Each row is a point. The points of each table are mixes of a few directions, plus a little noise. Count the directions of each table, and those that both share. Where both have some left over, give the other angles between the two spaces (their principal angles), to ten degrees, smallest first.
(in the rows, 128 means zero)

First (4 x 3):
[[140 111 171]
 [106 160  52]
 [151  94 209]
 [115 146  80]]
Second (6 x 3):
[[191 144 200]
 [130 107 163]
 [126 175  59]
 [100 143  64]
 [145 134 146]
 [ 76  66 135]]
Directions: first 1, second 2, shared 1

First, 8 rows:
[[104 178 154 199]
 [140 107 109  90]
 [137 112 118 103]
 [123 158  98 122]
 [150 103  69  42]
 [108 167 151 188]
 [110 132 207 217]
 [154  67 118  65]]
Second (8 x 4):
[[ 97 204 139 205]
 [137 104 124 103]
 [114 163 131 164]
 [ 93 211 138 213]
 [131 122 128 122]
 [142  92 122  91]
 [146  82 122  81]
 [162  49 118  46]]
Directions: first 2, second 1, shared 1

First, 9 rows:
[[147 159  57  90 193 127]
 [ 66 109  47  69 122  62]
 [126 156  80 158  84 174]
 [ 99  83 199 136  87  94]
 [111 119 132 141 174  63]
 [ 88 110 151 178  96  85]
 [163 140 132 105 120 188]
 [168 161 132 165 135 183]
 [184 115 222 111 139 176]]
Second, 7 rows:
[[116 144  70 160 127 112]
 [108 160 125  38  59 238]
 [142 102 172 140 156  95]
 [117 126 177 126 150 110]
 [119 118 175 159 177  69]
 [194  70 121 165 142  95]
 [ 96 171  60 106  83 179]]
Directions: first 4, second 3, shared 2; angles 80

First (9 x 8):
[[ 96 164 119  51 104  89 236 163]
 [153 117 145  78 156 141  70  89]
 [187 151 118  79  42 132 170 176]
 [ 91 137 106 182 129 123 173 148]
 [114 111 155 169 121 103 118 138]
 [170 151  72 181  68 175 161 169]
 [136  92 181  94 182 119  29  70]
 [108 118 106 220 153 151 108 120]
 [ 96 112 150  99 198 118  88  79]]
Second (8 x 8):
[[148 170 136 131 100 157  72 171]
 [145 103  65 198 136 129 121  89]
 [129  57  79 185  68 136 137 126]
 [103 111 137  99 195  81 184  73]
 [118  84 141 112  22 166 145 141]
 [116 196 189  44 171 127 137  91]
 [164 148  98 175 164 164 150 152]
 [102 155 173  83 163  63  78 186]]
Directions: first 4, second 5, shared 1; angles 40, 50, 50

First, 11 rows:
[[116 118 126 146 134 126 128 141 124 147 116]
 [154 201 139 129 142 143 123 114 143 203  91]
 [145 172 135 125 135 137 125 117 137 168 109]
 [200 182 142  27  94 139 123  57 149  25 199]
 [124 142 130 145 138 131 127 135 129 168 104]
 [123  68 119  97 104 115 132 123 119  20 186]
 [ 86  64 117 166 133 115 133 163 112 121 124]
 [127 150 130 144 139 133 127 133 131 176 101]
 [ 55   7 106 189 132 103 136 189  98 102 128]
 [173 187 140  80 119 140 124  88 144 115 145]
 [107 113 124 159 140 125 129 149 122 162 105]]
Second, 8 rows:
[[ 79 106 129 202 149 128 138 183 118 219  47]
 [172 174 123  83 128 131 113  80 140 106 184]
 [148 132 127  95 117 128 126 105 130  80 165]
 [129 102 131 102 108 125 135 122 125  62 150]
 [116 154 126 170 154 130 122 144 130 220  87]
 [ 94 123 128 188 149 129 131 168 123 214  64]
 [144 133 127 105 121 128 126 112 132  95 156]
 [140 100 132  80  99 126 134 110 128  27 174]]
Directions: first 2, second 2, shared 1; angles 30

First:
[[141 113 119 157 123 125 128 118 152 142 150 104]
 [164  84  92 135 116 125 180 138 164 141 181 136]
 [156 126 105 125  88  50 107 113 131 138 104 159]
 [ 83 174 182 168 154 162  45  98 110 124  89  64]
 [142 125 111 118 107  90 126 126 128 129 116 152]
 [147 116 113 147 112  97 121 117 146 140 138 122]
 [ 95 170 175 183 143 139  33  90 121 133  92  59]
 [155 111 110 158 107  99 121 112 156 146 146 114]
 [114 110 125  61 164 200 226 184 105  98 160 176]
 [ 84 148 146  29 165 189 195 184  66  83 108 200]]
Second, 8 rows:
[[134 141 119 134 118 127 121 134 136 142 132 123]
 [140 167  99 143 104 124 108 144 150 166 139 120]
 [149 198  81 154  90 122  94 156 166 191 148 113]
 [135 154 109 138 112 125 115 139 142 153 137 121]
 [134 154 111 138 112 125 115 138 143 153 135 122]
 [139 165 101 143 107 126 109 144 150 162 139 121]
 [ 89   7 214  81 198 138 189  79  59  16  91 151]
 [ 99  38 191  95 180 135 171  92  77  45  99 147]]
Directions: first 3, second 1, shared 0; angles 60

First:
[[160 199  87 133 112 183 192 169  98 112 159 140 119  84]
 [100  99 152 134 144 100  95 110 150 132 116 118 128 157]
 [197 121  95  90  84 151 154 130  85 143 121 154 149  81]
 [171  42 136  80  96  94  87  85 112 163  86 145 161 124]
 [ 73 106 163 150 161  93  88 111 166 125 121 107 118 173]
 [223 173  65  92  71 192 201 160  61 132 143 164 143  47]
 [ 96 145 138 150 149 126 126 135 146 117 138 116 115 145]
 [121 140 127 135 133 132 133 134 131 123 134 125 123 129]
 [ 90 107 154 141 150 101  97 113 155 127 120 114 123 161]
 [ 47 148 162 176 180 108 106 132 177 106 142  97 101 178]]
Second:
[[ 81 140 129 119 136 123 132 135 134  87 124 120 129 107]
 [193 145  73 184 123 121 110 123 130 129 119 165 134 169]
 [104 112 159  89  97 150 159 136 129 144 115 123 139  88]
 [118 108 176  96 125 119 140 117 114 160 125  95 118 126]
 [121 141 149 132  98  78 160 109 103 115  65  99 123 141]
 [249 124  55 205 185 150  45 124 143 177 208 182 117 211]
 [125 114 130 108 120 167 132 143 141 145 148 145 139 100]
 [ 34 139 156  92 140 115 145 136 130  69 119  96 125  83]]
Directions: first 2, second 4, shared 0; angles 40, 60

First:
[[128 140 126 130 132 130 131 127 131 134 124 121 128 137 123 127 125 131]
 [128 128 129 128 128 128 127 128 128 128 128 129 127 128 129 129 128 128]
 [127  67 135 118 112 119 108 138 115  96 148 166 130  82 159 132 144 110]
 [128  99 133 124 120 124 118 132 122 113 137 147 128 105 143 129 137 118]
 [127  89 133 122 117 122 115 135 119 106 140 154 128  98 148 130 139 117]
 [127  90 133 121 116 123 114 134 120 108 141 153 130  99 147 131 139 117]
 [129 195 119 140 147 138 150 118 142 163 106  86 126 178  94 124 111 147]
 [130 249 111 148 162 145 167 109 156 190  89  53 125 219  69 121  96 164]
 [127  99 132 123 120 124 118 133 121 112 138 146 130 106 143 130 136 118]]
Second, 8 rows:
[[ 85  91 140 159  84 127 118 137 111 105 149 144  94 102 147 104 100 129]
 [148 143 113 118 151 170 100 158 122 152 123 188 106 105 147 156 143  95]
 [158 165 108 115 166 172 108 152 130 165 115 172 115 121 135 162 144 101]
 [152 135 131 102 147  90 158  97 148 121 118  72 182 158 101 127 149 149]
 [132 180 119 135 144 140 143 122 138 157 111 104 123 164 105 127 116 139]
 [109 104 135 139 107 126 122 133 119 114 141 139 112 112 140 117 118 128]
 [121 140 129 132 125 120 139 117 132 131 124 105 132 147 116 118 121 139]
 [116  68 145 120 102  82 137 109 128  83 145 106 155 115 133 109 135 141]]
Directions: first 1, second 3, shared 1

First, 10 rows:
[[134 127 113 129 153 133 140 120 133 130 129 124 136 139 145 140 113 130
  116 131]
 [116 133 160 123  63 108  92 147 118 130 119 138 102  92  81 107 162 118
  154 130]
 [143 108  88 105 155 150 172 145 136  91 149 124 150 161 191 106 124 138
  128 138]
 [127 118 132  99  62 114 130 186 137  86 132 160  94  94 147  77 154 126
  162 157]
 [146 128  64  86 114 102 112 101 124 152 107 104 127 120  87 156 142 107
  107 162]
 [127 139 128 150 170 133 108  69 110 176 120  92 160 154  81 175 120 124
  101  98]
 [139 119  88  97 125 128 121 107 113 134 129  97 153 148 100 131 154 116
  123 131]
 [130 134 126 126 101 102 146 177 169 106 113 186  63  70 179 122  93 131
  130 180]
 [127 116 132 139 178 169 145 105 107 123 156  93 187 191 141 121 137 139
  128  83]
 [ 91 155 249 227 160 143 112 124 134 155 127 159 111 113 126 146  81 150
  134  69]]
Second:
[[131 117 121 112 119 137 137 143 122 106 143 124 139 141 142 103 147 130
  143 125]
 [125 140 136 146 140 116 117 110 133 154 112 132 114 115 111 157 107 127
  112 130]
 [141  82  96  61  89 168 169 192 105  35 185 112 176 182 188  21 204 138
  184 124]
 [125 137 134 140 137 120 121 117 132 145 117 131 118 118 119 149 113 127
  117 130]
 [126 135 132 137 134 121 121 117 130 141 119 132 118 121 119 145 115 126
  119 127]
 [119 174 158 194 167  87  88  66 148 218  74 143  82  74  72 232  55 119
   73 133]
 [128 133 130 132 131 125 124 125 128 132 125 128 125 124 125 136 123 128
  125 128]
 [133 108 115 101 111 145 144 154 118  89 150 119 147 149 151  84 158 133
  152 126]]
Directions: first 4, second 1, shared 1

First, 10 rows:
[[128 103 138 125 134 122 123 103 119 127 124 170 129 139 119 121  89 138
  157 123 133 114 128 112 111 136 134 115 112 112 150 114]
 [120 135 123 122 136 132 122 120 137 117 130 143 117 134 118 123 143 135
  129 138 110 118 124 106 138 132 145 129 114 124 117 137]
 [110 161  84 103 138 144 117 103 160  89 142 188  91 157 108 119 171 147
  116 167  78  87 122  45 147 145 187 148  90 125  92 175]
 [128 163 143 150 123 134 135 190 132 149 126   7 139  84 145 141 203 103
   79 120 130 179 127 201 172  99  92 136 170 156  92 130]
 [131 133  87 108 117 131 133 102 138 107 138 191 116 159 132 129 106 134
  129 145 124  94 132  74 102 148 155 146 113 127 134 152]
 [138 146 109 131 108 130 143 152 129 134 133  91 136 122 152 141 138 111
   99 126 145 142 134 151 122 123 109 146 156 148 123 138]
 [139  94 122 119 120 118 132  92 114 125 127 198 135 154 131 126  51 136
  163 121 151 103 134 102  80 145 132 122 116 113 170 115]
 [137 117 135 135 119 122 135 135 116 141 125 113 142 122 140 133 105 120
  130 115 150 139 132 154 113 124 107 125 144 131 144 115]
 [ 98 131 190 143 176 134  96 138 136 132 115  84 113  95  81 107 202 146
  142 129  77 149 110 147 202 108 142  95 101 110  90 111]
 [150  98 149 145 109 113 145 144  99 159 120  94 162 114 155 140  71 109
  137  95 182 154 138 189  92 120  77 119 164 134 169  93]]
Second (9 x 32):
[[129  89 148 130 133 119 122 106 108 136 121 165 139 131 120 120  74 134
  164 112 142 124 132 127 105 134 122 108 115 110 163 102]
 [150 146 195 136 153  99 122 104 155 110  96 140  94 176  92 129 108 152
  162 123 142  66  77 141 137 100 152  99 152  88 115  86]
 [127 105  67 115  96 142 142 131 106 135 150 153 152 118 164 133  95 109
  112 129 140 150 165 106  87 155 111 155 122 156 160 156]
 [161 145 132 133 109 110 149 133 136 130 118 115 128 154 148 146  95 119
  119 119 171 107 115 154 100 116 114 136 172 130 133 116]
 [128 162 150 132 146 125 120 133 155 113 118 109 103 139 106 127 173 139
  120 139 109 107 102 129 164 109 149 124 135 119  88 127]
 [128 171  39 114  84 151 152 163 138 121 157  97 136 117 176 148 171  97
   56 150 127 149 156 114 118 141 121 183 152 178 107 188]
 [106 101 172 146 152 135 108 145 108 151 124  82 144  80 110 112 157 129
  139 112 106 176 136 164 164 119 109 102 110 123 128 107]
 [120 109 111 109 138 132 118  82 133 106 132 217 113 157 110 115  94 152
  161 140 111  90 129  62 111 152 165 125  87 108 142 136]
 [104 117 141 140 142 142 116 155 115 147 134  73 143  77 123 119 181 122
  117 124 100 181 143 155 168 125 110 121 113 140 114 131]]
Directions: first 3, second 4, shared 3

First:
[[126 186  86 144 145 196  92 155 153 145 140 156 162 168 121 154 152 212
  183 103 156  78  42  82 141 220 127 126 118 122  78 181]
 [123 118 133 116 132 128 135 125 126 151 125 125 125 132 134 122 115 115
  140 125 124 144 129 121 135 128 123 126 128 117 126 118]
 [120 142 115 120 142 163 121 136 137 172 130 137 138 154 134 132 121 149
  173 111 135 128  87  95 145 173 120 125 122 108  99 140]
 [129  48 186 103 107  37 178  92  94 115 110  90  83  78 142  89  91  11
   60 160  90 201 241 185 113   7 125 130 142 131 194  54]
 [134 178  94 154 133 170  96 149 146 104 141 150 154 147 114 155 163 199
  144 117 152  73  74 111 125 185 136 130 121 140 100 176]
 [138  86 162 132 103  56 152 107 106  68 122 105 100  81 125 112 126  64
   50 160 109 150 215 188 101  33 137 134 139 154 185  92]
 [123 168  98 132 146 186 104 147 148 160 135 149 153 164 126 145 138 188
  184 104 147  99  58  85 144 205 123 125 119 115  84 163]
 [132  98 151 123 116  87 147 113 114 108 122 113 109 103 130 114 119  83
   90 145 113 150 180 159 117  73 130 130 134 137 160 100]]
Second:
[[218 188  81 118 133 134 107 108 155  93 140 209 197 116 144 164 219 211
  120  81  96 112 135 149 100  95 140 102 139 118  97 193]
 [ 63 114 128 149  86 113 162 122 130 145  96  95 105 143 162 154  77 113
  132 175 140 161  92 106 138 134 128 139 105 143 153 110]
 [ 58 130 109 143  91 136 160 125 143 182  93 112 120 168 177 170  74 140
  172 163 138 169  54  74 151 166 123 136 100 127 130 127]
 [219 166 104  99 163 147  98 119 140 120 154 195 180 117 118 125 204 178
  134  66 103 106 153 148 114 109 130 105 148 103  86 171]
 [ 26 101 159 183 111 132 124 167 109  95 124  45  63 139  84 115  63  87
  107 192 188  83  96 115 141 186 129 166 114 175 166  93]
 [ 85 102 126 106  96 105 184  98 132 207  87 120 119 149 195 151  69  96
  165 149 104 219 106  93 148 108 115 122 109 106 139 101]
 [184 131 148 115 189 154  77 154 114  94 176 134 129 105  56  74 170 126
  111  82 140  60 173 160 120 145 124 125 154 118 103 131]
 [ 77 125 134 154 124 147 120 152 124 123 125  92 104 145 111 126  97 125
  138 153 162 102  91 105 139 178 128 145 116 145 135 121]
 [142 115 117 105  84  70 182  79 136 150  92 152 145 117 201 161 124 112
  115 142  76 217 157 138 118  37 131 112 121 117 154 120]
 [109 121 141 131 146 148 116 145 119 137 137 107 111 135 104 108 111 116
  138 126 146 108 121 119 139 161 123 136 128 126 122 117]
 [221 119 162 105 188 122  81 141 104  64 180 144 131  76  53  63 194 105
   75  78 120  67 229 197 100  87 131 120 167 123 121 124]]
Directions: first 2, second 4, shared 2

First:
[[172 152  95 115 124  89 124 124 129 170  90 191 135 107 138 138 128 135
  106 171 180 100 135 120 153  72 134 165 152 151 147 116]
 [138 168 102 134 117 136 144 101 136 115 116 159 119  85 129 153 176 129
  137 148 144 107 115 154 131  83 137 132 113 135 145 116]
 [153 137 119 140 144 141 146 156 122 168  94 178 148 145 117 101 191 127
  109 129 140  99 134 120 152  81 138 178 142 161 148 127]
 [163 130 119 132 138 109 110 159 115 154  72 177 121  88 117 104 136 127
  113 138 135 119  92 121 150  76 140 175 140 179 111 104]
 [110 112 150 144 143 160 129 147 121 119 122 109 133 149 113 110 142 122
  133  94  93 145 120 132 129 151 131 128 121 137 116 133]
 [131 114 133 129 126 112 128 153 125 132 149 120 119 115 129  96 129 129
  123 131 124 120 112 107 114 116 122 135 127 127 111 122]
 [114 103 146 128 109 114 119 110 127 115 181  97 131 128 130 119 100 142
  134 125 114 144 133 127 101 174 107  94 109  78 131 129]
 [118 132 126 115 142 136 133 141 134 126 118 108 124 160 140 142 106 115
  129 123 133 130 144 115 135 135 136 127 148 144 115 144]
 [ 90 115 151 135 121 156 112  82 128  88 145  85 134 144 120 164  91 134
  149  98  93 175 139 164 118 207 120  75 104  90 133 139]
 [ 92 121 142 124 136 152 144 149 135  94 165  64 108 151 137 124 123 112
  147 105 103 134 124 113 105 150 128 104 125 121 100 144]
 [126 127 124 115 108 105 118  84 134 127 157 121 138 137 142 159  86 141
  128 146 148 138 158 137 120 163 114  97 126  85 151 135]]
Second:
[[ 88 175 103 112  80 120 152  94  87  24 249  53  88  71 103 141 203 118
  151 110 104 163 100 118 100 156 163  40  59  81 128 114]
 [103 156 113 116  97 122 144 106 102  63 204  81 104  92 114 138 174 121
  143 116 115 151 110 122 110 145 150  76  84 100 126 119]
 [142 112 137 135 145 130 121 139 143 163  86 153 142 147 136 122 103 131
  119 133 137 117 139 131 138 118 115 158 150 145 128 133]
 [138 117 134 132 139 128 122 137 139 152  99 145 136 142 134 124 111 129
  122 131 133 120 133 131 134 121 119 148 143 140 127 133]
 [135 122 133 132 135 130 123 132 136 146 109 141 134 139 132 126 117 130
  123 132 131 122 133 130 135 124 123 142 141 135 128 129]
 [146 106 139 138 150 131 117 143 147 175  73 161 145 154 140 123  95 135
  116 137 139 111 141 132 143 115 112 166 158 150 127 133]
 [141 113 137 134 144 130 121 139 141 162  89 151 140 145 135 125 105 132
  120 134 137 117 136 133 138 118 116 156 151 143 128 134]
 [145 107 139 134 149 133 116 144 147 174  73 161 144 154 138 121  95 131
  117 137 138 113 141 131 142 113 113 166 159 148 128 136]
 [119 138 122 124 116 127 133 119 119 103 158 108 118 114 123 130 147 125
  134 124 122 137 121 126 120 135 137 106 110 117 127 125]
 [124 131 126 128 123 128 129 125 122 118 139 121 125 123 128 129 136 127
  131 126 126 131 125 128 125 131 131 119 121 123 129 125]]
Directions: first 6, second 1, shared 0; angles 30
